Each row is a point. Examples show where two turns around zero, p and q, send a point. Where does a point land after both, in the order given? Backwards means that the second turn is done in reverse. Each puzzle has new turns, and all numbers are rounded.

Turn p:
[0.22 0.29] -> [-0.03  0.36]
[-0.44 -0.29] -> [-0.13 -0.51]
[0.22 0.01] -> [0.16 0.16]
Turn q:
[ 0.28 -0.07] -> [0.24 0.17]
[-0.36  0.38] -> [-0.52 -0.03]
[ 0.08 -0.31] -> [ 0.29 -0.14]
Where do these land?
q, then p: [-0.22  0.56] -> [-0.55 -0.24]
p, then q: [ 0.11 -0.09] -> [0.09 0.11]
q, then p backwards: [-0.35 -0.17] -> [-0.33 -0.21]
p, then q: [ 0.42 -0.13] -> [0.12 0.42]
q, then p: [ 0.03 -0.17] -> [0.17 0.03]

Turn p:
[-0.07  0.63 -0.05] -> [-0.05  0.58  0.26]
[ 0.14 -0.53 -0.15] -> [ 0.02 -0.39 -0.41]
[ 0.24 -0.14  0.15] -> [ 0.28 -0.14 -0.06]
[-0.30  0.04  0.05] -> [-0.23 -0.04  0.20]
Turn q:
[ 0.02 -0.33  0.15] -> [-0.18 -0.28  0.14]
[0.13 0.62 0.04] -> [ 0.52  0.36 -0.01]
[-0.44  0.02 -0.13] -> [-0.32  0.33  0.02]
[ 0.28 -0.31 -0.06] -> [-0.03 -0.40 -0.14]
Where do these land?
q, then p backwards: [ 0.22 -0.02  0.09] -> [ 0.10 -0.15  0.16]
q, then p: [ 0.39  0.23 -0.39] -> [ 0.03  0.25 -0.54]
q, then p backwards: [-0.61  0.00  0.48] -> [-0.52  0.53  0.23]
p, then q: [-0.14  0.04 -0.16] -> [-0.10  0.19  0.03]
q, then p: [ 0.13 -0.25 -0.03] -> [-0.12 -0.23 -0.12]

Turn p:
[-0.35  0.39  0.31  0.42] -> [-0.69  0.22 -0.04  0.16]
[ 0.22 -0.09 -0.01 -0.38] -> [ 0.33 -0.02  0.23 -0.19]
[ 0.02 -0.06 -0.06 -0.36] -> [ 0.19 -0.08  0.12 -0.28]
[ 0.04  0.51 -0.40 -0.31] -> [ 0.14  0.44 -0.22 -0.51]
[-0.18 -0.02 -0.02 -0.14] -> [-0.07 -0.12  0.00 -0.19]
[ 0.32 -0.30  0.10  0.44] -> [ 0.14 -0.06  0.00  0.61]
[-0.06 -0.43  0.08  0.32] -> [-0.04 -0.37 -0.07  0.39]
Turn q:
[-0.26 -0.09 -0.35  0.35] -> [-0.07 -0.04 -0.20  0.52]
[-0.04 -0.11 -0.24 -0.50] -> [-0.40  0.21 -0.22 -0.26]
[-0.09  0.49  0.11  0.12] -> [0.07 0.18 0.46 0.17]
[-0.14 -0.30  0.10  0.20] -> [ 0.02 -0.36 -0.12  0.11]
[ 0.53  0.00  0.37 -0.18] -> [ 0.38  0.02  0.07 -0.55]
Where do these land?
p, then q: [ 0.25 -0.07 -0.33 -0.04] -> [ 0.24  0.29 -0.18 -0.08]
p, then q backwards: [-0.13  0.54  0.09  0.26] -> [-0.13  0.17 -0.44 -0.38]
q, then p: [-0.02 -0.10  0.23 -0.42] -> [-0.01 -0.23  0.19 -0.39]
p, then q: [-0.35  0.18 -0.29  0.16] -> [-0.38  0.23 -0.17  0.21]
q, then p: [ 0.26 -0.55  0.31  0.05] -> [ 0.60 -0.31 -0.01 -0.09]

Turn p:
[ 0.14 -0.24  0.43 -0.02  0.03 -0.12] -> [ 0.00 -0.26  0.24 -0.18  0.04 -0.34]
[ 0.23 -0.11 -0.07  0.24 -0.01 -0.40] -> [ 0.40  0.10 -0.09 -0.08  0.10 -0.31]
[-0.16  0.48  0.04 -0.07 -0.11 -0.06] -> [-0.23  0.35 -0.07 -0.11 -0.30  0.05]
[-0.43  0.35 -0.27 -0.48  0.34  0.25] -> [-0.63  0.27 -0.17  0.02  0.22  0.49]
[-0.07  0.33 -0.12 -0.15  0.36  0.52] -> [-0.37  0.24  0.27  0.26  0.13  0.44]
[-0.12 -0.26  0.14  0.36 -0.15 -0.13] -> [ 0.14 -0.22 -0.13  0.19 -0.13 -0.37]
[ 0.42 -0.55 -0.15  0.12 -0.47 -0.07] -> [ 0.70 -0.48 -0.06 -0.11 -0.07  0.02]
Turn q:
[-0.13 -0.49 -0.11  0.26 -0.38 -0.09] -> [-0.33 -0.49 -0.27 -0.08 -0.17  0.18]
[-0.04  0.04  0.08  0.26 -0.03 -0.16] -> [-0.12 -0.18  0.05  0.12 -0.03 -0.20]
[ 0.00  0.57 -0.30 -0.16  0.27  0.27] -> [ 0.10  0.73  0.02  0.13 -0.07 -0.14]
[ 0.39  0.19  0.22  0.29 -0.18  0.26] -> [ 0.12 -0.08  0.29  0.49 -0.23  0.15]
[-0.34 -0.53  0.40  0.28 -0.25  0.20] -> [-0.52 -0.50  0.17 -0.02  0.19  0.40]
[ 0.31  0.23 -0.19 -0.33  0.36  0.29] -> [ 0.42  0.53 -0.08  0.13  0.11  0.12]
[-0.05  0.18 -0.14 -0.40  0.04 -0.38] -> [ 0.25  0.14 -0.06 -0.42 -0.06 -0.30]
[ 0.18  0.22 -0.20 -0.06  0.46 -0.37] -> [ 0.34  0.18 -0.21  0.05  0.18 -0.49]
[-0.32 -0.42  0.24 -0.13 -0.29 -0.02] -> [-0.26 -0.35  0.09 -0.39  0.08  0.28]
Where do these land?
p, then q backwards: [-0.44  0.11 -0.14  0.16  0.13  0.32] -> [-0.01 -0.04 -0.17  0.46  0.02  0.36]
p, then q: [-0.29  0.10 -0.02 -0.28  0.11  0.61] -> [-0.62  0.11  0.15  0.08  0.18  0.32]
q, then p: [ 0.02 -0.24 -0.32  0.10 -0.16  0.63] -> [-0.09  0.03 -0.04  0.55 -0.30  0.43]
q, then p: [ 0.77 -0.30 -0.04 -0.08 -0.32 -0.51] -> [ 0.85 -0.48  0.10 -0.20  0.15  0.17]
q, then p: [ 0.14  0.16 -0.09  0.12  0.24  0.13] -> [ 0.12  0.29  0.04  0.16 -0.05 -0.12]
p, then q: [-0.15  0.05 -0.42 -0.20 -0.07 -0.23] -> [ 0.06  0.44 -0.29  0.02 -0.12  0.06]
p, then q: [-0.19 -0.19  0.33  0.15  0.32 -0.17] -> [-0.09 -0.22 -0.10 -0.17  0.25 -0.42]
p, then q backwards: [ 0.18  0.19  0.34  0.06 -0.29 -0.55] -> [-0.11  0.38 -0.22 -0.33 -0.15 -0.49]
q, then p: [-0.03  0.13  0.35 -0.03  0.04 -0.25] -> [-0.05 -0.12  0.13 -0.24  0.13 -0.31]

Turn p:
[ 0.31  0.36 -0.47  0.13  0.61  0.10  0.13 -0.13] -> [-0.13  0.44 -0.37 -0.37 -0.18 -0.17 -0.37  0.46]
[ 0.13  0.07  0.22 -0.26 -0.39 -0.36  0.15  0.22] -> [ 0.17 -0.37  0.23 -0.15 -0.19 -0.04  0.46 -0.04]
[-0.25 -0.34 -0.41  0.10  0.09  0.26 -0.19 -0.72] -> [-0.19  0.31 -0.55  0.29  0.29 -0.29 -0.31 -0.45]
[-0.38 -0.02 -0.15 -0.24  0.06  0.24 -0.32 -0.49] -> [-0.05  0.34 -0.24  0.00  0.15  0.05 -0.20 -0.62]
[ 0.14 -0.24  0.16 -0.08 -0.05 -0.18 -0.26  0.30] -> [ 0.31 -0.35  0.19 -0.05  0.20  0.04 -0.05  0.04]
[-0.20 -0.03  0.18  0.28 -0.27 -0.22 -0.22 -0.64] -> [ 0.00  0.25  0.20  0.37  0.05 -0.52  0.05 -0.46]
[ 0.15 -0.12  0.10 -0.11 -0.33  0.34 -0.05  0.10] -> [ 0.25 -0.16 -0.14  0.29 -0.13  0.28  0.09 -0.07]
[-0.11 -0.14  0.39 -0.10 -0.05  0.03  0.31  0.63] -> [-0.08 -0.34  0.32  0.00  0.13  0.50  0.34  0.29]
[-0.10  0.20  0.13  0.24 -0.15 -0.04 -0.15  0.44] -> [-0.04 -0.22  0.45  0.06 -0.21  0.17 -0.18  0.10]
[-0.04 -0.10 -0.01 -0.09 -0.29 -0.21  0.25  0.38] -> [-0.13 -0.48  0.10 -0.06 -0.08  0.08  0.27  0.08]
[ 0.35  0.35 -0.13  0.14  0.76  0.05  0.35 -0.09] -> [-0.11  0.58 -0.19 -0.37 -0.04 -0.10 -0.10  0.67]
Turn q:
[-0.06 -0.22 -0.22 -0.20  0.13 -0.44  0.18 -0.10] -> [ 0.09  0.15 -0.11 -0.27  0.21 -0.11  0.41  0.22]
[ 0.26  0.41 -0.44 -0.35  0.09 -0.55  0.15  0.18] -> [ 0.13  0.54  0.51 -0.32 -0.11 -0.08  0.47  0.10]
[ 0.40  0.24 -0.13 -0.04  0.40 -0.13 -0.37 -0.36] -> [ 0.05  0.08  0.42 -0.49  0.33  0.31 -0.19 -0.11]
[-0.51 -0.24  0.47  0.40 -0.44 -0.02  0.09  0.39] -> [-0.14 -0.17 -0.43  0.51 -0.18 -0.68 -0.24  0.09]
[ 0.36 -0.05 -0.35 -0.06  0.05 -0.10 -0.17  0.06] -> [ 0.17  0.27  0.11 -0.29 -0.09  0.23 -0.08  0.19]
[ 0.02 -0.07  0.14  0.07 -0.35  0.53 -0.12 -0.18] -> [-0.27 -0.20 -0.28  0.14 -0.24  0.29 -0.29 -0.21]
[-0.36  0.14 -0.46  0.09  0.30 -0.30  0.17  0.01] -> [ 0.42  0.37 -0.03  0.01  0.30 -0.17  0.33 -0.18]
[-0.21 -0.26  0.42  0.35 -0.14  0.28  0.44  0.40] -> [ 0.18 -0.51 -0.27  0.50 -0.33 -0.36 -0.05  0.10]
[ 0.21  0.12  0.24 -0.07 -0.10  0.24 -0.07 -0.38] -> [-0.32 -0.28  0.07 -0.16 -0.05  0.24 -0.12 -0.23]
[-0.10 -0.08  0.33 -0.20  0.06  0.47 -0.30 -0.01] -> [-0.30 -0.24  0.01  0.36  0.15  0.33 -0.25  0.06]
Where do these land?
p, then q: [-0.47  0.00 -0.26  0.67  0.05  0.17  0.04  0.55] -> [-0.13  0.05 -0.38  0.65  0.36 -0.22 -0.55  0.08]
q, then p: [ 0.10 -0.11 -0.32  0.36 -0.33 -0.08  0.38 -0.04] -> [ 0.13 -0.27 -0.36 -0.11 -0.37 -0.29  0.20 -0.16]
p, then q: [-0.07  0.15  0.53 -0.08  0.28 -0.26  0.44 -0.23] -> [ 0.03 -0.27  0.44  0.24 -0.10 -0.28  0.51 -0.18]
p, then q backwards: [-0.35  0.06  0.21 -0.56  0.21  0.11  0.14  0.49] -> [ 0.41 -0.01 -0.21 -0.44  0.25  0.18 -0.05 -0.54]
q, then p: [ 0.44  0.12 -0.12 -0.16  0.29  0.26 -0.20  0.24] -> [ 0.39  0.09  0.16  0.32 -0.07  0.44 -0.01  0.11]
p, then q: [-0.03  0.02  0.63 -0.22 -0.21 -0.44 -0.25 -0.33] -> [-0.14 -0.61  0.32 -0.50  0.00 -0.18  0.25 -0.09]
p, then q: [ 0.39  0.04 -0.34  0.15 -0.34  0.50 -0.39 -0.20] -> [ 0.08  0.41 -0.19 -0.46 -0.30  0.11 -0.55 -0.13]
q, then p: [-0.40 -0.33 -0.10 -0.12 -0.05  0.05 -0.23 -0.32] -> [-0.36  0.16 -0.27 -0.24  0.02  0.06 -0.40  0.04]
q, then p: [ 0.28 -0.16  0.02 -0.09  0.14 -0.06  0.04  0.09] -> [ 0.14 -0.19  0.01 -0.01  0.04  0.25  0.09  0.12]
q, then p backwards: [ 0.11  0.19 -0.24  0.05 -0.04 -0.26  0.02 -0.24] -> [-0.10  0.22  0.05 -0.30  0.16 -0.18 -0.05 -0.17]
